Every row gives one point. The points of each table are mixes of a few directions, plus a little noise. Count the directions of each table, and those that both share. Where both have some left over, give the other angles between the two spaces (their principal angles), to ten degrees, smallest first.

First, 4 rows:
[[ -7  -9  -3]
 [ 21  35   4]
 [-48 -39 -44]
 [ 34  12  43]]
Second:
[[ 37   7  40]
 [ 24  20  28]
 [ 18  56  25]
 [-13   9 -13]
 [-24 -30 -28]
 [-21   9 -21]
 [-22 -69 -31]]
Directions: first 2, second 2, shared 1; angles 30

First:
[[ 12   6  24 -24   0   6  20 -35]
 [-20   3  10 -51 -32 -22  -5 -47]
 [ -2  -3 -34  19   9  11 -16  20]
 [-24  -2  15 -31 -32 -31 -11 -16]
 [  4 -10 -19  72  22   2 -16  87]
 [-12   4  46 -53 -29 -25  13 -51]
 [-19  -7 -31  28  -6 -12 -31  47]
 [ 17   2  61  -3   3  -7  32  -7]
 [ 26   9   1 -18  19  33  27 -44]
 [ 21  -1 -73  59  45  47 -13  45]]
Second:
[[ -6   4   4 -31 -14  -5   1 -35]
 [ 29  11 -14 -16  25  42  24 -47]
 [  1   0  -5   3   2   3  -1   3]
 [ 28  -6 -32  93  51  35  -2  91]
 [-18  -8 -21  29  -6 -17 -27  48]
 [-12   4  39 -53 -30 -23  11 -51]
 [ 12   6  48 -30  -5  -2  29 -42]
 [-33  -8 -18   8 -24 -32 -36  35]]
Directions: first 3, second 3, shared 3

First, 11 rows:
[[ 34  17  -9 -15 -16  25  -8  12   9 -13 -56  -1]
 [ -4  -4   2   2   3  -4   2  -3  -1   2   9   1]
 [-50 -25  14  23  24 -37  13 -17 -13  20  80   3]
 [-25 -13   8  12  13 -19   6  -9  -6  10  41   3]
 [ 30  15 -10 -14 -15  23  -8  10   8 -13 -50  -3]
 [ 37  19 -11 -16 -19  27  -9  11   9 -15 -59  -2]
 [  2   1   0  -2   1   2   0   1   1   0  -4   1]
 [-59 -28  17  27  29 -43  13 -19 -16  23  95   4]
 [-27 -14   8  12  14 -21   6  -9  -8  11  45   2]
 [ 47  23 -14 -21 -24  34 -11  16  12 -19 -76  -3]
 [ 15   8  -5  -7  -7  12  -3   5   4  -6 -25  -1]]
Second:
[[-22 -10  -2   7   9 -13 -10   0  -4  14  14   7]
 [  4   1  21   7   2  -4  40 -19  -5 -16  49 -16]
 [-19  -9 -21  -2   4  -6 -44  17   1  25 -36  18]
 [-30 -13   3  10  14 -21  -3  -5  -5  16  35   5]
 [-48 -22 -24   5  17 -23 -58  18  -3  44 -20  29]
 [ 37  16  27  -2  -9  16  61 -21  -1 -39  35 -26]
 [ 12   8 -26 -14 -10  15 -45  25   8   9 -76  14]
 [ 53  25   7 -16 -21  33  30  -5   8 -35 -27 -19]
 [ 15   6  15   1  -4   4  33 -12  -1 -18  24 -15]]
Directions: first 1, second 2, shared 1

First, 11 rows:
[[-36 -69   5 -35   5  19  36 -61 -56 -32  40 -46  45   9 -20  88  -1  48
   62  92 -14 -34 -12  22]
 [ -1  -2  19 -35  13  -2   9  -8 -31   7 -11   6  18  22  -7  44   4  40
   23  50 -10 -54 -11   7]
 [ 10  17   1   2   2  -4  -8  15   9  10  -8  11  -9   2   2 -15   1  -6
   -9 -14   2   1   2  -4]
 [  9  22  -5  14  -4  -6 -14  19  20   8 -10  13 -16  -5   7 -31  -2 -21
  -22 -34   5  18   4  -8]
 [-15 -28 -28  40 -19  12   4 -14  31 -23  34 -29  -5 -37   3 -33  -8 -43
  -11 -41  11  74   8  -3]
 [ 29  61  -5  28  -3 -18 -31  52  45  26 -33  42 -37  -6  16 -75   1 -39
  -52 -76  12  26   9 -19]
 [ 23  47  15 -10   9 -16 -16  37   5  29 -39  37 -17  18   8 -18   4   5
  -19 -14   0 -31   1  -9]
 [ 30  61   3  13   1 -17 -28  51  34  32 -40  44 -32   5  14 -61   3 -24
  -44 -59   7   3   6 -17]
 [ 20  42   8  -3   6 -13 -17  32  13  21 -30  33 -18  11   8 -26   3  -5
  -21 -23   2 -16   2  -9]
 [-40 -85 -15  -1  -9  27  33 -67 -27 -46  61 -62  36 -20 -14  58  -7  13
   47  54  -6  22  -5  18]
 [-32 -64  -2 -20   1  17  31 -53 -40 -34  42 -47  36  -2 -15  68  -3  29
   48  65 -10 -12  -6  20]]
Second, 8 rows:
[[-13  20 -22 -36  19 -11  39 -18  30   9 -24 -31 -59 -11 -20  16  15 -22
  -22  23  12 -58   7 -61]
 [-29 -67  15  -5 -32  34  11 -75 -20 -42  53 -74  11 -39   3  59 -25  15
   56  61 -22  -4   2  17]
 [-20 -44 -24  16 -14   8   1 -20   9 -27  21 -35  -9 -26   1   1  -4 -17
   10   4   5  37   9  -4]
 [  3  41  19 -10   2  14  18 -22  21  10   7 -12  -9 -20 -12   0   3 -27
  -19 -23  -8 -37  -6 -17]
 [-11  -1 -39  -3  43 -14  35  24  -5   7  -6  29  29  33 -31  -6  34 -11
  -27 -21  29  13 -13  -9]
 [ 11  29 -41  -7  36 -45  40  42  10  34 -32  40 -21  59 -11 -19  19  26
  -38   4  32  20  -4 -21]
 [  0 -29   5  10   3   7 -64  44 -33 -16 -20  41  49   1   7 -14  12 -13
   18 -26  -3   5   2  28]
 [ 59  51  86  36 -58   8 -80  24 -13  24   0  41  10   1  62 -35 -55  48
   23 -21 -45  23   1  68]]
Directions: first 2, second 6, shared 2
